Each row of a before or after table is a point. One or more steps were done to the points. Then noise was added and the rows were shuffled. The steps act on columns, c1 being the first. Write out the steps. A step turns or swaps two columns, mirrors them in a line or flattens them onto one, adds a multiple of one to another, or multiplies or shifts one. Angles are multiples of 10 degrees, from the lower column toward the higher: turns from -170 to 170, lines from 10 to 170 but not 90. Use the fewest steps. Two steps may share a column if one is a turn and the other turns, adds or multiplies; they go together, in the order done. Otherwise the lowest column goes first.

Before (10 x 3):
[[ -4  19   5]
 [ 14  10  13]
 [ 15 -26 -28]
 [ 11   0 -10]
 [ 20  22  20]
 [ 20  26  16]
 [ 15   8  37]
 [  2  -3   5]
 [-16 -38 -16]
 [-32 -16   8]]
After (10 x 3):
[[ 31  48  -6]
 [ 33  -7  -5]
 [ 45 -67  30]
 [ 41   0  15]
 [ 16 -97  18]
 [ 43  24 -16]
 [ 50  69 -14]
 [ -4 -42  -8]
 [ 54  58 -19]
 [ 45  18 -33]]
Steps: shift c1 by 30; multiply c2 by 2.5; multiply c3 by -1

Before (13 x 6):
[[-26 -22  36 -25  15  19]
 [ -7 -16  11 -22  16  44]
 [-14  34 -43 -19 -30 -15]
 [-17  17  22  43 -29   5]
 [-29  32  26  90  -6 -25]
 [  6 -13  29 -20  -2  25]
 [-33 -20  26 -26   0 -21]
 [ -5 -23  26  25   2 -20]
 [-28  18 -23 -16  15   3]
 [ 54 -28   2 -24  13 -25]
 [  1  -1  19 -27  12   6]
 [-20 -25   5  12 -29  30]
 [ 10  20  11  -7  -1  24]]
After (13 x 6):
[[ 35 -37  20  16  15   7]
 [ 11 -24  -9 -35 -29  12]
 [ -4  12  20  12  -1   9]
 [ 42 -31  11   5   1  -9]
 [ 17 -19   1  24  16  17]
 [-35 -26 -13  54  13 -10]
 [ 32  27 -12   8  15   1]
 [ -7   5  28 -59 -29   1]
 [ 21  51 -21  -6 -30  -5]
 [ 13 -10  16  30  12   2]
 [ -9 -34  11 -23   2  -8]
 [-20  15  38 -96  -6 -10]
 [  6 -25  19  19  -2  10]]
Steps: turn c1 and c4 by 150 degrees; add 0.5 times c5 to c4; turn c2 and c3 by 30 degrees; multiply c6 by 0.4

Before (12 x 11):
[[ 14  -5  41  38  42  11  24 -50 -33 -28  35]
 [  8 -38   4 -27   2  17 -65  26 -45  10  17]
 [  3   3  61  -2  29   4  14 -46 -62  -3 -36]
 [ 29  -3 -31 -20  -1  -4   4 -24  25  34 -13]
 [ 25   9   6   2 -54  19 -53 -38  32   6   4]
 [-23   7  34  66  29  -8   7   3 -63  -6  -7]
 [-24 -15   0   0  26  75 -55  34 -11  52  59]
 [  9 -79  11  52 -24 -17 -72 -47  36  60  46]
 [  4 -84  19   4 -54  16 -10 -34 -63   2 -21]
 [ 25 -18 -10  71  18  62 -68 -10 -42   5 -25]
 [-54 -76  -4 -16 -11  45 -65  12 -38 -16 -22]
 [  8 -80  51  66  22  57  -3  22 -15 -20 -26]]
After (12 x 11):
[[-58 -81  -3  86  19  47 -64  10 -44  -7  12]
 [  7 -82  52 -45 -65  59  -5  21 -16 -21  15]
 [  6  -6  66  11 -26  26  16 -47 -59  10 -25]
 [ 12  -5  39 -24 -55  -6  21 -51 -41 -16  28]
 [-21 -13   1  55 -18  19 -55  34  -2  47  97]
 [-20   7  31   7 -65  -2   8   2 -62   7 -11]
 [  9 -81  15 -66 -14 -44 -70 -43  49  53  20]
 [  2 -85  16 -44  42  18 -10 -34 -59  13  -3]
 [ 22  -3 -27 -29  15   7   0 -26  29  30  -8]
 [  6 -38   7  11  22   2 -64  23 -43  17  22]
 [ 22 -17 -11 -80 -58  57 -70  -7 -40   3  23]
 [ 31  10   8 -75  39   7 -48 -38  36   3  16]]
Steps: turn c4 and c5 by -140 degrees; add -1.5 times c1 to c4; turn c6 and c11 by 40 degrees; turn c9 and c10 by -10 degrees
